Each row is a point. Each table stands for the endless flat space through its points: a line for two points, a plane for three, and so on. Write the one point that lies in both, or say that there is none.

First:
array([[  0,   0,  -8,   4],
       [  6, -30,  10,   4]])
Second:
array([[ -7,  -3,   7,   9],
       [ 15, -32, -10,  12],
       [ 11, -29, -11,  16]])
They share: no point

First:
array([[ 18,  13,  -9, -24, -32,  24,  10,   3],
       [ 13,  -2, -14,   6,  -2,  14,  25,  13]])
Second:
array([[ 21,   9, -32,   6, -17,  17,  27,   2],
       [ 16,   6, -32,   6, -28,  24,  32,   5],
       [ 18,   5, -28,   4, -22,  20,  27,   4]])
They share: no point

First:
array([[-18,  -7, -22, -26,  37, -28,  21,  39,  14, -30, -23],
       [ -6,  -6, -16,  -8,   7,  -9,  24,  -3,  21, -11, -32],
       [ -6, -17, -22, -24,  19, -15,   0,  25,  17, -17,  -3],
       [ -2, -15, -16, -30,   1, -16, -17,  15,  22, -18,   3]])
Second:
array([[  6,  -9,  -8, -14,   3, -11,  14,   5,  17, -27,   5],
       [-15,   0,  -9, -32,  17, -22,   4,  19,  25, -13, -21],
       [ -5,  -6, -11, -22,   9, -16,   8,  11,  21, -19, -11]])
They share: [ -6,  -9, -16, -20,   7, -15,   6,   9,  21, -17, -17]

First:
array([[-19, -33,  10, -19,  13,  11, -14, -18,   7,  -4,   9,   3],
       [-18,   8,  -6, -28,  18,  -3, -21,  22,  13,  16,  12,   5],
       [-16, -20,   4, -26,  20,  17, -13,  -4,   3,   0,  20,   5],
       [-14,  -2,  -4, -36,  28,  19, -15,  14,  -1,   8,  32,   9]])
Second:
array([[-24,  -7,   9, -27,  10, -10,  -4,  -6,  26,  19,  12,   7],
       [-12,  -7,  -3,  -9,  16,  14, -34,  18,   2,  -5, -12,   1]])
They share: no point

First:
array([[ -6,   8,  -5,  21, -15,  10,   0,  -2,   4,  -9, -17,  13, -26,
         10,  -4, -15,   3, -16],
       [  0,  17,  -5,  18, -12,  25,   3,  -8,  22,  15,   1,  10, -26,
        -14,   5, -15,  30, -13],
       [-12,   8,  10,   9, -18,   7, -15,   1,  -5, -24, -23,   1, -11,
         22, -13, -21, -12, -16]])
Second:
array([[-12,   8,   0,  22,   3,  20,  -4,  -9,  22,   0, -22,  14, -12,
         21,  14, -26,  19,  -6],
       [-10,   9,   0,  20,  -3,  18,  -4,  -7,  17,  -2, -19,  12, -15,
         16,   8, -23,  15,  -9]])
They share: [ -6,  11,   0,  16, -15,  14,  -4,  -3,   7,  -6, -13,   8, -21,   6,  -4,
 -17,   7, -15]
